Rows are points. Each copy is the shape, with its points in the same order, turned, moved and blurred by noise. Some copies are also mirrored. Which?

Shape (7 x 3):
-42 13 6
15 23 -57
-13 -10 -5
-3 3 -30
-70 6 15
-43 -11 -12
14 74 3
Copy 1 (7 x 3):
16 11 -24
-62 -12 -12
2 23 -1
-28 7 -14
46 18 -42
6 29 -35
-6 -67 -6
Copy 1 is: only turned
Copy 2 (7 x 3):
-11 -4 -23
-46 -6 54
1 -7 12
-21 -9 33
-5 -14 -50
-5 -27 -9
-53 62 13
Copy 2 is: mirrored
Copy 3 (7 x 3):
-23 -17 -34
38 -34 27
-4 7 -11
17 -11 4
-31 -15 -64
0 0 -41
-31 -67 34
Copy 3 is: mirrored
Copy 4 (7 x 3):
-4 39 -11
70 -2 -11
3 3 -4
34 1 -3
-23 59 -2
-1 28 15
43 27 -79
Copy 4 is: mirrored

Shape (11 x 6):
-61 9 0 14 0 -12
15 21 28 -7 -39 9
89 -3 -25 -7 8 -19
20 30 10 -24 2 -8
26 17 -8 16 -30 65
9 -42 32 -44 -28 13
-17 22 44 1 -44 67
21 4 -32 -12 -27 37
-32 -6 -21 -32 -36 29
3 -40 -31 -24 -45 -13
44 -22 -28 -20 20 -29
Copy 1 (11 x 6):
20 -61 8 13 9 23
42 24 26 -15 -7 22
-33 61 -29 -46 10 -14
-6 18 10 -20 -17 34
19 22 59 -11 -1 -37
30 47 -2 49 0 22
60 7 70 17 -26 -1
-4 27 42 -2 25 -12
10 -1 45 35 34 19
11 26 -4 23 62 14
-39 29 -36 -7 15 4
Copy 1 is: mirrored
Copy 2 (11 x 6):
13 51 -6 45 34 19
-18 20 15 -35 23 8
4 -32 -19 -43 -48 -33
3 -8 8 -10 5 11
-35 42 22 -24 -48 36
-78 8 -6 -3 24 -8
-53 50 55 -15 13 51
-32 23 -10 -19 -37 27
-43 39 -30 17 2 35
-33 40 -60 -9 3 -18
2 -24 -37 4 -28 -42
Copy 2 is: only turned
Copy 3 (11 x 6):
-9 -54 -19 -4 -13 -6
22 24 -15 -29 24 -3
-18 86 34 7 -22 19
12 28 -18 -1 -4 31
14 38 -13 -69 -29 -26
44 32 -19 25 7 -44
56 -3 -38 -64 6 -34
-8 45 -29 -31 -28 -27
-1 4 -60 -8 -17 -41
-28 30 -21 24 3 -54
-21 50 16 38 -32 6
Copy 3 is: only turned
Copy 4 (11 x 6):
55 -13 14 12 36 -24
3 8 -18 -4 41 44
-30 53 -39 -43 -32 3
13 12 -49 -2 16 8
-38 38 9 40 19 30
25 -15 -13 -3 -24 67
-6 -14 5 53 53 57
-1 45 3 31 -5 28
49 16 8 42 0 29
45 30 16 -15 -26 37
14 24 -28 -35 -43 -11
Copy 4 is: mirrored

Shape (14 x 8):
23 10 -23 -32 28 29 -2 31
34 11 3 8 30 11 58 -28
-36 19 -40 -2 74 -31 -3 -16
-30 4 4 -40 36 -6 -23 21
-43 -4 -38 -16 7 -35 25 -5
-43 -26 2 9 -23 -67 27 11
-33 5 -11 4 53 31 28 45
-25 29 -1 -23 22 41 -49 27
-41 33 -28 9 9 -35 29 3
1 -52 5 25 24 -43 -47 -29
44 -40 4 6 -16 16 -30 -6
-25 11 2 30 7 13 3 13
-53 -34 -9 -37 -14 26 40 -4
1 21 -6 18 -4 -73 19 -9
Copy 1 (14 x 8):
0 -24 22 -39 15 35 -36 22
-32 9 8 24 -7 -5 -22 54
67 -12 -26 -25 10 -6 1 64
45 -34 4 -49 44 -7 -16 10
31 25 -23 -53 3 -23 17 23
15 50 -5 -39 37 -31 47 -4
22 22 15 -45 33 -11 -68 37
52 -39 13 -25 29 16 -52 -16
32 37 -48 -27 20 -19 -3 15
65 1 58 8 19 -9 59 21
3 -7 68 8 -5 24 13 -13
35 30 13 -1 26 -10 -33 -3
-4 7 11 -58 -16 -63 -17 -11
11 33 -30 2 37 7 46 21
Copy 1 is: only turned
Copy 2 (14 x 8):
-7 -40 51 -18 42 -7 -20 22
11 -42 65 29 -29 21 -27 -9
36 24 83 -11 37 -3 -10 -52
43 2 38 -44 49 11 -11 8
30 9 31 19 52 40 -5 -42
31 12 -20 1 20 70 3 -55
-24 20 69 -19 29 40 -11 17
20 16 31 -32 44 -26 -12 47
19 32 28 20 30 29 -39 -42
46 -9 9 -34 -11 -11 55 -50
11 -56 -8 -7 -8 -19 33 7
-3 25 20 1 0 14 -1 8
34 -12 30 34 52 67 23 25
31 -1 -2 4 -4 22 -40 -70
Copy 2 is: mirrored
Copy 3 (14 x 8):
-31 26 46 4 -14 2 33 -3
-51 37 -24 -33 33 -10 39 6
-16 7 31 -3 66 61 17 -42
-14 -5 44 31 12 51 19 14
1 21 -14 36 28 46 18 -34
31 -9 -46 61 29 16 1 -16
-23 46 58 36 49 -1 19 14
-20 12 81 10 -12 35 -16 24
-26 19 -9 34 47 27 -16 -33
52 -42 4 -32 32 23 15 1
27 4 12 -37 -29 -17 22 19
-2 19 20 6 31 2 -20 9
16 69 -14 41 4 39 22 31
-20 -27 -40 15 32 9 3 -42
Copy 3 is: mirrored
